Each point is reached from the start by the listed moves, each made 0, 1 or 2 times, or once backwards (-1), plus a little noise. Is the number of moves made odd or even? Then give how often each move was made.

Moves:
(1): [ -1  -8 -11]
(2): [-39  25 -11]
Start: [12 27 -5]
Points:
[-31  43 -29] => even (1, 1)
[-68  87 -17] => odd (-1, 2)
[-71  64 -48] => even (2, 2)

Moves:
(1): [-16  29  33  59 -16]
(2): [ -8 -22  45  59  29]
(3): [ 14  13  30 -20 -29]
(4): [-25 -40  13  -6 -44]
Start: [-32  -1  -8   2   2]
Points:
[  3 -13  -7   9  92] => odd (-1, 1, 0, -1)
[-10 -39  36 -19  16] => odd (-1, 1, 1, 0)
[  6  95  70  26 -28] => even (1, 0, 2, -1)
[ -3  24  52 -37 -54] => even (0, 0, 2, 0)

Moves:
(1): [-40 -13  -7   6 -16  10  -4  36  17]
(2): [ -5 -21   2   8   8  -3   9 -20   7]
(3): [ 13  15   6   2  18  -1  -9   4 -21]
(4): [ 18   2  -1  14  10 -15  16  17  19]
(5): [-14 -13 -18 -15 -28 -19  16  11 -17]
(6): [ 10   3 -13  15  10 -11  -9  11  10]
(7): [ -6   4  -6  -4  -7  15   2  -8 -11]
(8): [ 11  33   5  20   0  -6   9 -14  10]
(9): [ 14  -5  12   7  -4   1  -7 -10 -13]
Start: [10 -8  5  1 -6 -9  8 -7 16]
Points:
[ 89  64  12  85   1 -73  39  23  95] => odd (0, -1, -1, 2, 0, 1, -1, 2, 1)
[-90 -52 -35  12  -8 -14  -1  48   9] => even (2, 2, 2, -1, 1, 1, 0, 0, -1)
[-32 -59 -33  11 -27  -3  13  57  61] => even (1, 0, -1, 1, 0, 1, 1, -1, 0)

Moves:
(1): [ -1  -1  14   0  -3  -6   3  -1 -10 -17   4 -12 -23  14   4  -1  -6]
(2): [  3   4  -8  15  13  -2   1  -7 -10  15  -7  -4   7 -33  -3  11   4]
(3): [ -4   9  -1  -2  -8  -3  -4   0   4   1   3  -4  -2  -5   6   5 -16]
(4): [  1  14  -3  11  -5   0  -1 -12  12  -1   7   0  -5  -8   8  -4   9]
(5): [ 3  5 -9 -8 -2  0  4  0 -3  4  2  2  0 -3 -2  3  4]
(6): [  5   0  -9  10   1   5   7  12  16  -1  -4  -1   6 -15   2   4   5]
(7): [  9   5   2   4  -2   3 -12  -4   3   8  12 -23   1   8  12  -1  -6]
(8): [  6   4  -8   0   5  -5   2  -1  -2   3 -14  -8   1  -6  -4  -5   3]
(9): [  8   3  -7   2   6   4   7  13  -4 -13  -7   1  27  -4   0  12   9]
(10): [  9   0 -10  14  -4   4   0  -5   0   7  -3  -1 -15   2  14   7   7]
(11): [ 10  -1  -6  13  -5   7   3 -10   9   6  -3   0 -11 -12  -7   0  -3]
(12): [-6 -8 -8 -1 -1 -1  8 -4 -6 -4  2 -2 -3 -1 -3 -7 -4]
(13): [-17  -4  -8  -5  -1   1  -4   3  -4  -2   5  -6   1  -1 -10   1   7]
(14): [ -4  -3  10 -10  -4   1   6  -3   9   3   2  -7   5  -5   4   4  -3]
Start: [-3  5  5  7 -2 -7 -3 -1  2 -9  5 -1  3  3 11  6  0]
Points:
[ -4  12  -3  -7 -40  -9  35 -71  25  19  14  10 -56 -38   5 -10 -35] => even (0, 0, 1, 1, 2, -1, -1, 0, -1, 0, 2, 2, -1, 2)
[ 29   9  15  56  -7  -2   4 -36 -16   5 -11  22 -58  -9  34  39   3] => even (1, 1, 0, 0, 0, -1, -1, -1, 0, 2, 1, -1, -1, 0)
[ 33  20 -23  42  -5  26  35  17  95 -26 -18  -7  77 -51  23  14  54] => even (-1, -1, -1, 2, -1, 2, 0, 1, 2, 0, 1, 0, 0, 2)
[-11  19 -45  53 -21  20 -42  20  46  16  40 -47  16 -21  43  28  -8] => odd (-1, 0, 2, 0, -1, 2, 2, -1, 0, 1, 0, 0, 2, -1)
[ 41   0 -32  92  -1  -5   6 -53 -27  41 -22 -17 -89 -58  22  27 -33] => odd (1, 2, 1, -1, 0, 0, 0, 0, -1, 2, 2, 1, -1, -1)
[  5   6  -5  31 -10 -13  33 -19 -10  10  -7 -55 -40 -76  28  54 -42] => even (2, 2, 2, -1, 1, 1, 0, 0, 0, 1, 1, 1, 0, 2)

Moves:
(1): [ -8 -12   0  -1   7   9   4   4  -7  -1  -7   2  12  -2   4  -1   1   2
   1   6 -11]
(2): [  1  -6  -4  -1  11  -2  -4   4  -3  -6  -4   3  -4   6   2   0   1  -4
  -3  -7 -11]
(3): [ 2  4  2  7 -1 -6 -3  4 -3  8  6 -6 -5 -6 -1  5  2 -1  4  1  1]
(4): [ 3  0 -8  1 -2 -2 -3 -5 -2  2 -3  1  7  1  1  6  5  3 -4 -2  3]
(5): [  3   5   0  -2   6   0   3  12   2  -3   3 -11  12  -3  -5   0   0   0
   6  -3  -6]
(6): [ 1  1 -7 -7  5 -2 -2  3 -5  1 11  4  2  6  1 -3  0 -3 -3 -3 -5]
(7): [ 10   5 -16   1   0   3 -13  -4   9   1   2  19  -9  -3   5   2 -10  -2
  -4  -6  -7]
(8): [  6   4 -17  -3   4   1   3   4  15   1  16   4   1  23  -7   6   0   6
   7  -9   7]
(9): [  3   8  -4  -2  -4   8   2   6   1  -4   0 -12  -2  -3  -4  -1  10   4
   4   7   9]
(10): [-10  -2  -1   3  -4 -11  -3  10  -8  -9  -8   1   0 -12  -7 -10   9  -1
  -7  -7   0]
(11): [-4 -2  5 -6 -3  3  0  6  4 -4  3  7  2  6  0  6  1 -2 -1  4 -3]
(12): [-9 -3  0  3 -2 -5  3  1  2  4  9 -8  2  7  6 -4  4  4 -1  1  1]
(13): [ 10   1   0  -1  -2   5   3  -4  -9 -14  -6   4   4 -15   6  -5  -8 -12
   7   7 -18]
(14): [-13  10   9   1  -7  -9  -6   4 -15   9 -12 -10  -3  -3 -11  -5  -1  -8
   2  -2  -3]
(15): [ 14   7   0  14   4   3  -1 -15   0   5  -2   4   1   4  -1  -7   6  -4
  -3 -12   6]
(16): [ 10   2 -11  -1   4   5   3   3   9 -14   9   3   4   6   3   4  -4  17
  -1  -9  -9]
(17): [ 4 -5  8 -3 -8 -6 -6  1 -1  7  0  9 -6  8  2 -3  3 -2 -2 -9  3]
(18): [  9  -6  -5   4   2   8   7  -5   3   0  -7   7  -7  -3   4   1   0  -1
 -10   3  -2]
(19): [  4  -1   3   8   5   0  -2  -4   0   1 -13   2  -2  -5  -1  -4  -1   0
  -3   8  -2]
(20): [  9  20  -5   0  -1  -8  -5   8   6   1  -1   6  -8  -6   5   7   1  -2
   8 -10  -1]
Start: [-11   7 -10   7  -5 -23  -5  11   0   8  13  -2  -1   9 -10 -10  14  -7
  -3   6  -8]
Points:
[ 47  42 -64  39   9  -7  -5  38  -6 -19  14  10  -7 -95   3 -29  19 -21
  -5  -7 -50] => odd (1, -1, 2, -1, 2, 1, 2, -1, 1, 2, -1, 0, 1, -1, 1, 0, -1, 2, -1, 1)
[  3  22  22   1 -29 -73 -23  59   3   6  42  12   0 -12 -37 -18  22 -38
  26 -22  -3] => odd (-1, -1, 2, -1, 2, 0, 0, 1, -1, 2, 1, -1, 1, -1, 0, -1, 2, -1, 0, 0)
[  9  52 -70 -37  23 -28 -15  62  28 -37  54 -13  15  37 -23  19  15  35
   6 -30 -18] => even (-1, 1, -1, 1, 1, 2, 0, 0, 1, 0, 0, -1, -1, 0, -1, 2, -1, -1, 0, 1)
[ 14  12  27   0 -12 -13 -17  14 -26  -5   4  13  -5  -3  28 -27  15 -44
  24   8 -56] => odd (1, 1, 0, -1, 0, 0, 0, -1, 1, -1, 1, 1, 2, 0, 1, 0, 2, -1, 0, 1)
